Each row of a before or after table is a point. The points were changed in one or more steps. Then noise was added and the rows were shuffled. The steps act on columns, c1 being the first. Name the steps. A step turns or swaps two columns, mirrors them in a line or flattens them onto one, adds a multiple of one to another, or multiplies or shifts one. Angles are multiples of 10 degrees, from the lower column toward the higher: turns from -170 to 170, lines from 10 to 170 but not 90. Use the fewest steps. Two steps may share a column if one is a turn and the other turns, adds or multiplies; they go together, in the order done. Otherwise the lowest column goes first.

Before:
[[-7.7  2.7]
 [-4.9 -6.5]
 [-3.2 -3.3]
 [-3.4  4.9]
 [-7.6 -3.5]
 [-1.2 -4.1]
 [ 3.7 -3.2]
 [ 3.6  3.5]
 [-4.0  1.7]
 [-5.0  4.0]
 [-1.7 -2.7]
 [-7.0 -1.5]
 [ 2.8 -3.9]
 [ 2.6  7.0]]
After, 14 rows:
[[-0.5 -1.5]
 [-2.2  1.6]
 [-1.2  1.6]
 [-2.9 -0.5]
 [-2.0 -2.5]
 [ 0.9 -1.4]
 [-3.2  0.8]
 [ 1.4 -1.9]
 [-1.2  0.8]
 [-1.2 -1.9]
 [-2.9 -1.0]
 [ 1.3  1.4]
 [-0.9 -1.2]
 [ 1.3  2.4]]
Steps: multiply c1 by 0.4; multiply c2 by 0.4

Before:
[[-0.6  4.5 -0.6 -4.0]
 [-2.7  2.0  3.1 -2.0]
 [ 3.7  3.7 -9.4 -3.5]
 [ 3.7 -8.8 -0.7  1.9]
 [-2.7  2.3 -1.4  0.7]
 [-0.5 -3.5 -2.5 -0.8]
 [-4.7 -7.9  2.3 -0.7]
 [ 3.4 -7.3  0.3  1.9]
 [ 2.2  2.9 -1.7 -5.2]]
After:
[[ 2.4  3.3  1.3 -5.2]
 [ 3.5 -7.4 -0.6  2.0]
 [-4.9 -7.8  2.5  0.6]
 [ 3.5 -8.8 -1.5  1.3]
 [-2.6  2.3 -1.7 -0.4]
 [ 3.7  3.8 -6.6 -7.6]
 [-0.3 -3.4 -1.7 -2.0]
 [-2.7  2.2  3.6  0.0]
 [-0.6  4.6  1.7 -3.8]]
Steps: turn c3 and c4 by 30 degrees

Before (14 x 9):
[[ -4.0   3.2   1.9  -2.3   0.5  -0.1   2.8  -4.5  -3.8]
 [ -2.5   2.7  -3.3  -5.4  -1.2  -2.1  -0.5   0.7   4.1]
 [ -3.3  -0.5   1.6  -3.3   0.7  -2.5   2.8   0.2   3.7]
 [ -4.3  -9.3   1.4  -4.9   0.9  -0.7   1.4   1.8   0.1]
 [ -0.4  -3.4   2.3  -0.3  -1.7  -5.8  -5.3  -0.1   0.7]
 [  9.9   1.6   1.9  -4.4  -1.0  -3.7   2.8  -2.5   4.8]
 [ -0.4   1.6  -2.0  -5.1  -1.6 -14.3  -0.8  -3.1   3.2]
 [  1.5  -5.4  -1.5  15.5   3.6  -3.8  -1.5   0.1  -1.1]
 [  3.1   2.3  -5.2   2.9  -1.4  -3.3   2.8  -0.2   4.1]
 [ -3.4   0.8   2.3  -5.1   7.2  -2.4  -2.7  -9.2   2.2]
 [ -4.1   3.0   1.1  -3.0   1.1  -0.4   2.6   2.2   1.0]
 [ -0.9   2.8   0.1   8.6   3.8  -1.5   0.1   1.2   3.7]
 [ -1.2  -7.3  -1.9  -5.3   1.8  -1.1   0.9   2.3  -4.9]
 [ -2.7   1.9  -1.3  -0.6  -1.9  -2.0   2.2  -7.5   0.2]]
After (14 x 9):
[[  0.4   4.3  -5.0  -3.3  -1.5  -3.2   2.3   0.0   3.5]
 [ -5.2  -1.3  -1.5  -1.4   3.6  -3.7  15.2   0.0  -1.4]
 [  1.1  -3.0   1.7  -2.0   0.1  -2.6  -3.7   0.4   4.3]
 [  4.0  -0.3  -3.0   1.6  -1.5  -2.0  -5.1   0.9   4.6]
 [ -5.3  -4.4  -1.5  -0.3   1.8  -1.1  -5.5   2.1  -4.6]
 [ -6.0  -8.0   1.4  -0.2   0.7  -0.8  -5.1   1.6   0.1]
 [ -2.9   9.3   1.6  -2.4  -1.0  -3.7  -4.8  -2.7   4.2]
 [  2.4  -2.6   2.9   3.4   7.1  -2.5  -3.9  -8.6   1.8]
 [  2.7   0.9  -0.2  -0.8   4.2  -1.6   8.7   1.6   3.9]
 [  3.5  -1.1  -1.6  -2.5  -2.3  -2.1  -1.0  -7.1   0.0]
 [ -2.6  -1.9   1.8   5.2  -1.1  -5.7   0.5   0.1   0.9]
 [  4.8  -2.0   0.9  -1.4   1.8  -0.7  -3.0   2.1   1.4]
 [  2.2   0.3  -1.9   2.0  -1.6 -13.9  -5.6  -2.6   3.4]
 [  5.1  -1.9   2.1  -2.5   0.8  -0.4  -3.5  -4.2  -3.9]]
Steps: mirror c1 and c2 in the line at 60 degrees; turn c4 and c7 by 100 degrees

Before:
[[ -0.7   2.9   0.3  -5.9   1.8   0.6  -4.1   4.2  -3.2  -0.6   3.7   1.8
   -0.5   4.4]
 [ -1.6  -2.7   2.5  -0.6   3.7   6.7   1.0   3.4 -15.4   1.1  -5.1   5.1
   -0.1   5.2]
 [  0.4   0.1   0.4   0.5   7.9  -0.7   1.4  -2.4   1.9   3.7   4.4  -0.4
   -2.3   3.1]
 [  2.6  -1.4  -1.1   1.5  -1.9   0.8  -1.4   2.3   3.3  -0.6   2.5  -1.6
   -1.9  -1.2]
 [ -2.3   1.7  -0.3  -1.6   0.5  16.4   1.7 -10.3  -1.7   2.8   2.8   4.8
    1.0   3.7]
 [ -4.1   0.1   3.9   1.7  -1.4  12.4  -1.4   5.0   0.4   5.2  -8.2   0.6
   -2.4   1.5]
 [  2.7   2.6  -2.1  -3.1   3.0  -1.5   1.8   3.6   2.4   6.4   2.3   0.9
    3.4   3.6]
 [ -2.5   0.3  -0.8   0.8  -0.9  -1.5  -1.5  -5.4   1.7   3.0   3.0  -0.9
   -0.1  -2.6]
 [ -1.5   0.4   5.2  -3.3  -2.1  -0.2   0.0   4.9   1.3  -0.6   3.7   2.6
    5.4   4.1]
 [  2.2  -2.1   3.9   1.0  -1.2  -1.5  -5.6   0.0   3.5   1.0  -5.4   1.1
   -1.3   4.3]
 [  2.1   1.5   5.0  -1.4  -1.9  -1.2   1.1  -6.4  -0.9  -0.7  -2.2  -2.0
   -2.8   4.4]]
After:
[[  2.9   3.2  -1.8  -3.2   2.8  -1.8  -1.5   3.4   4.9  -6.8   2.3   0.9
   -0.8   9.0]
 [ -3.4  -1.8   4.0   1.4   0.1  12.8   2.9   4.9  -7.9  -4.0  -8.0   0.7
    3.8   6.3]
 [ -0.6  -1.9   5.0  -3.4   0.2   0.1   1.1   4.8   4.6  -1.0   3.7   2.9
   -5.0   8.8]
 [ -2.6  -0.5  -0.9   0.9   0.2  -1.5   1.3  -5.3   4.7  -2.6   2.6  -0.8
    1.0   2.1]
 [  1.7   8.1   0.5   0.7   0.1  -0.6   0.7  -2.4   6.2  -2.7   4.5  -0.2
    3.6   8.0]
 [  0.2   3.8   2.7  -0.9  -2.9   7.0   1.7   3.8 -20.4  -1.2  -5.2   4.9
    0.4   9.9]
 [  2.1  -1.9   4.9  -1.3   1.7  -1.5  -1.2  -6.6  -3.4   1.7  -2.2  -1.9
    2.5   9.4]
 [ -3.6  -1.3   4.4   0.6  -1.7  -1.4  -5.0   0.0  -1.5  -0.3  -5.5   1.2
    1.4   9.0]
 [  0.2   0.4  -0.5  -1.5   1.9  16.5   3.0 -10.5   1.1  -3.0   2.6   4.6
    0.2   8.4]
 [  0.1  -2.1  -1.1   1.5  -1.7   0.7  -2.9   2.1   6.0   1.5   2.5  -1.7
    1.5   3.5]
 [ -4.0   1.9   0.3  -6.0   2.8   0.8  -1.6   4.6   0.5   0.6   3.5   2.0
    0.2   9.8]]
Steps: turn c1 and c7 by -60 degrees; swap c2 and c5; add 1 times c11 to c9; turn c10 and c13 by 160 degrees; shift c14 by 5.0
